Each row is a point. The last column is the point's height on a tilted bowl or saddle (a function of degree 2), plus a little noise. Along how many of its main directions does it bend up, bend down or stay straight?

Points (11 x 3):
[[ 0.56  0.57  0.16]
 [-0.36 -0.16  0.56]
 [ 0.10  0.36  0.34]
 [-0.62  0.17  0.44]
 [-0.68 -0.14  0.58]
 [-0.07  0.52  0.30]
 [ 0.02 -0.51  0.43]
 [-0.02  0.36  0.34]
 [ 0.46  0.25  0.22]
 [-0.20  0.29  0.39]
 [ 0.01  0.61  0.26]]
Directions: 0 up, 1 down, 1 straight

Points (15 x 4):
[[-0.20  0.07  0.87  0.65]
 [-0.05  0.00  0.00 -0.14]
 [-0.16 -0.22 -0.21 -0.10]
 [ 0.24  0.12 -0.10 -0.28]
 [-0.03  0.18  0.17 -0.10]
 [ 0.37 -0.49  0.59  0.67]
 [ 0.51  0.36  0.06 -0.46]
 [ 0.15 -0.36 -0.38  0.02]
 [ 0.36 -0.05  0.31  0.04]
 [-0.20  0.28 -0.20 -0.17]
 [-0.38  0.71 -0.50  0.08]
 [ 0.03 -0.54  0.72  0.69]
 [ 0.07 -0.68 -0.99  0.66]
 [-0.20  0.20 -0.38 -0.17]
 [-0.34  0.31  0.47  0.23]]
Directions: 2 up, 1 down, 0 straight

Points, 18 rows:
[[-0.08  0.06  0.11 -0.04]
 [ 0.33  0.25 -0.05 -0.11]
 [ 0.00 -0.29 -0.33 -0.05]
 [ 0.42 -0.13  0.76 -0.33]
 [-0.43 -0.57 -0.48 -0.58]
 [-0.03 -0.38 -0.06  0.07]
 [ 0.21 -0.45 -0.32  0.08]
 [ 0.27 -0.46  0.03  0.25]
 [ 0.02 -0.10  0.25  0.03]
 [-0.25 -0.13 -0.20 -0.16]
 [-0.36 -0.05 -0.06 -0.21]
 [ 0.28 -0.33  0.18  0.18]
 [ 0.08 -0.35 -0.24  0.06]
 [ 0.54 -0.12 -0.63 -0.47]
 [-0.42 -0.77  0.54 -0.53]
 [-0.45  0.38 -0.60 -0.71]
 [-0.08 -0.62 -0.64 -0.35]
 [-0.19 -0.61 -0.96 -0.95]]
Directions: 0 up, 2 down, 1 straight

Points:
[[-0.34 -0.28 -0.91  0.02]
 [-0.26  0.52 -0.36 -0.02]
 [-0.62 -0.12 -0.28 -0.46]
 [ 0.07  0.59 -0.49  0.45]
 [-0.36  0.12 -0.31 -0.43]
 [ 0.10  0.21  0.01 -0.05]
 [-0.30  0.03 -0.33 -0.48]
 [-0.55  0.40 -0.04 -0.15]
 [-0.04  0.31 -0.38 -0.08]
 [-0.11  0.72 -0.06  0.47]
 [ 0.28 -0.47  0.08 -0.12]
 [ 0.40 -0.30 -0.21  0.06]
 [ 0.42  0.16 -0.43  0.42]
 [ 0.70 -0.72 -0.01  0.68]
 [-0.37  0.74 -0.43  0.32]
 [ 0.03  0.01 -0.05 -0.31]
 [ 0.56  0.23  0.34  0.85]
 [-0.03  0.42 -0.47  0.06]]
Directions: 3 up, 0 down, 0 straight

Points:
[[-0.01  0.02  0.00  0.32  0.10]
 [-0.87 -0.01  0.07 -1.02  1.12]
 [-0.28 -0.34  0.33 -0.48  0.15]
 [ 0.18 -0.13  0.35  0.34  0.33]
 [-0.10 -0.44  0.28  0.43  0.48]
 [-0.31 -0.04 -0.13  0.35 -0.05]
 [ 0.55 -0.01  0.25 -0.27 -0.18]
 [-0.52  0.04  0.23 -0.35  0.15]
 [ 0.34 -0.37 -0.62 -0.53  0.66]
 [ 0.49 -0.31  0.02 -0.36  0.07]
 [-0.21  0.36  0.03  0.33  0.19]
 [-0.43  0.10 -0.53  0.43 -0.31]
 [-0.12  0.16 -0.18  0.31  0.01]
 [ 0.22 -0.27 -0.61  0.02  0.23]
 [ 0.30  0.26 -0.46 -0.17  0.26]
 [-0.16 -0.84  0.09  0.35  0.71]
 [ 0.08  0.03 -0.46  0.95  0.46]
 [ 0.54  0.21  0.93 -0.04 -0.21]
 [ 0.76 -0.43  0.46 -0.08  0.23]
 [ 0.30 -0.28  0.08 -0.10  0.05]
 [ 0.03 -0.03  0.36  0.49  0.45]
 [-0.04 -0.12 -0.07 -0.82  0.16]
 [-0.13 -0.55 -0.39  0.22  0.09]]
Directions: 3 up, 1 down, 0 straight

Points:
[[-0.02 -0.13 -0.14  0.07 -0.06]
 [ 0.54 -0.64  0.46 -0.41 -0.43]
 [ 0.29 -0.08  0.08 -0.49  0.10]
 [ 0.10  0.05  0.40  0.52 -0.31]
 [-0.45  0.53 -0.14  0.90  0.57]
 [-0.03 -0.78  0.11 -0.55  0.25]
 [ 0.55 -0.19  0.06 -0.02 -0.45]
 [-0.20 -0.15  0.12 -0.66  0.59]
 [ 0.11  0.50 -0.19 -0.21 -0.06]
 [-0.03 -0.33 -0.58  0.05  0.15]
 [ 0.43 -0.03 -0.34  0.87 -0.43]
 [-0.58 -0.17 -0.02 -0.30  0.47]
 [ 0.49  0.67 -0.31 -0.22 -0.63]
 [ 0.43 -0.20  0.21  0.29 -0.61]
 [-0.22  0.23  0.53 -0.66  0.36]
 [-0.04  0.01 -0.18  0.27 -0.07]
 [ 0.26 -0.11  0.11 -0.52  0.14]
 [-0.04 -0.03  0.31 -0.12 -0.12]
 [-1.15 -0.35  0.33 -0.03  0.06]
 [-0.24 -0.39 -0.33 -0.11  0.28]
 [ 0.66  0.56 -0.28  0.26 -0.73]
 [-0.87 -0.01 -0.70  0.16  0.67]
 [-0.11  0.18 -0.10  0.17  0.01]
 [-0.23 -0.31  0.16  0.29 -0.31]
 [ 0.03  0.55  0.17  0.32 -0.03]
 [-0.41 -0.49 -0.33  0.11  0.15]
 [ 0.39  0.06  0.76 -0.14 -0.48]]
Directions: 1 up, 1 down, 2 straight

Points (26 x 5):
[[ 0.14 -0.23 -0.15 -0.35 -0.21]
 [ 0.24  0.02 -0.49 -0.36 -0.42]
 [-0.30 -0.03  0.81 -0.11  0.11]
 [ 0.04  0.25 -0.48  0.53 -0.37]
 [-0.20 -0.06  0.13  0.18  0.12]
 [ 0.24 -0.16  0.28  0.65 -0.13]
 [ 0.36  0.17  0.12 -0.16 -0.12]
 [ 0.04 -0.53  0.33  0.33 -0.13]
 [ 0.22 -0.59  0.91 -0.48 -0.43]
 [-0.12  0.23  0.14 -0.58  0.09]
 [-0.11 -0.93  0.49 -0.05 -0.46]
 [-0.28 -0.34 -0.27  0.14 -0.17]
 [ 0.91  0.12 -0.35 -0.16 -0.89]
 [ 0.92  0.28 -0.10  0.31 -0.90]
 [ 0.26  0.35  0.20 -0.33 -0.03]
 [ 0.58  0.19 -0.20 -0.95 -0.34]
 [-0.11  0.23 -0.22  0.00 -0.06]
 [-0.37 -0.28  0.06  0.76  0.12]
 [-0.30  0.12  0.07 -0.67  0.06]
 [-0.06 -0.12  0.19 -0.13  0.06]
 [-0.46  0.50 -0.28  0.08 -0.09]
 [ 0.30 -0.25  0.56 -0.08 -0.15]
 [-0.50 -0.01 -0.16 -0.08  0.00]
 [ 0.42  0.06 -0.96 -0.04 -1.10]
 [-0.22 -0.21 -0.19  0.86 -0.05]
 [-0.50  0.22 -0.15  0.22  0.06]]
Directions: 0 up, 3 down, 1 straight

Points, 40 rows:
[[ 0.12 -0.95 -0.07 -0.84 -0.26  0.06 -0.83]
 [-0.57  0.71  0.22 -0.60 -0.11  0.05  0.54]
 [-0.05 -0.22 -0.08 -0.07  0.43  0.31 -0.10]
 [-0.50  0.36  0.92 -0.14 -0.25 -0.27 -0.26]
 [ 0.47 -0.31  0.27 -0.15 -0.48  0.44  0.35]
 [-0.38  0.68 -0.42  0.18 -0.35 -0.06  0.54]
 [ 0.46 -0.04  0.33  0.22  0.52  0.09 -0.40]
 [ 0.06 -0.15 -0.27 -0.23  0.73 -0.68 -0.94]
 [-0.01 -0.58 -0.41 -0.09 -0.50  0.31 -0.10]
 [ 0.14 -0.18  0.26 -0.38  0.44  0.04 -0.34]
 [ 0.27  0.19  0.35  0.68 -0.16 -0.11 -0.44]
 [-0.39 -0.64 -0.36  0.80 -0.21  0.27  0.35]
 [ 0.38  0.02  0.44  0.46  0.03  0.44 -0.11]
 [ 0.22  0.25  0.39  0.50 -0.21 -0.07 -0.28]
 [ 0.77 -0.61  0.07 -0.25 -0.11  0.48  0.40]
 [-1.15 -0.43 -0.60 -0.13  0.55  0.39  0.17]
 [-0.13  0.43 -0.15  0.46  0.07  0.51  0.22]
 [-0.26 -0.52 -0.12  0.40  0.28  0.05 -0.04]
 [ 0.18 -0.15 -0.24 -0.27  0.87 -0.22 -0.55]
 [ 0.22 -0.64  0.08  0.29 -0.02 -0.50 -0.54]
 [-0.09  0.23 -0.08 -0.30 -0.22  0.01  0.18]
 [ 0.07  0.00  0.09  0.21 -0.04  0.53  0.14]
 [-0.25 -0.13  0.07 -0.49  0.10  0.28 -0.21]
 [ 0.24  0.05 -0.18 -0.12  0.32  0.43  0.08]
 [ 0.26  0.24 -0.60 -0.03 -0.30  0.10  0.22]
 [ 0.08 -0.82 -0.09  0.11  0.11 -0.47 -0.56]
 [ 0.41 -0.03  0.30 -0.19 -0.08  0.19  0.09]
 [ 0.04  0.00  0.02 -0.91 -0.17 -0.02 -0.13]
 [-0.01 -0.05  0.46 -0.18 -0.14 -0.19 -0.20]
 [-0.32 -0.27  0.85 -0.05 -0.09 -0.24 -0.53]
 [-0.14 -0.48  0.11  0.03  0.27  0.49 -0.11]
 [ 0.03 -1.02  0.87 -0.11 -0.37  0.30 -0.33]
 [-0.11 -0.43 -0.24 -0.06 -0.32 -0.15 -0.24]
 [-0.34 -0.53 -0.20  0.08  0.12 -0.01 -0.13]
 [-0.09  0.22  0.43 -0.51  0.41 -0.15 -0.31]
 [-0.75 -0.10 -0.58  0.01  0.09 -0.74 -0.39]
 [-0.25 -0.34  0.01  0.31 -0.26  0.14  0.05]
 [ 0.79  0.04 -0.84 -0.18 -0.03 -0.29 -0.53]
 [ 0.87 -0.12 -0.19 -0.95 -0.34 -0.79 -0.57]
 [-0.02  0.52  0.12 -0.29 -0.50 -0.24  0.44]]
Directions: 2 up, 2 down, 2 straight
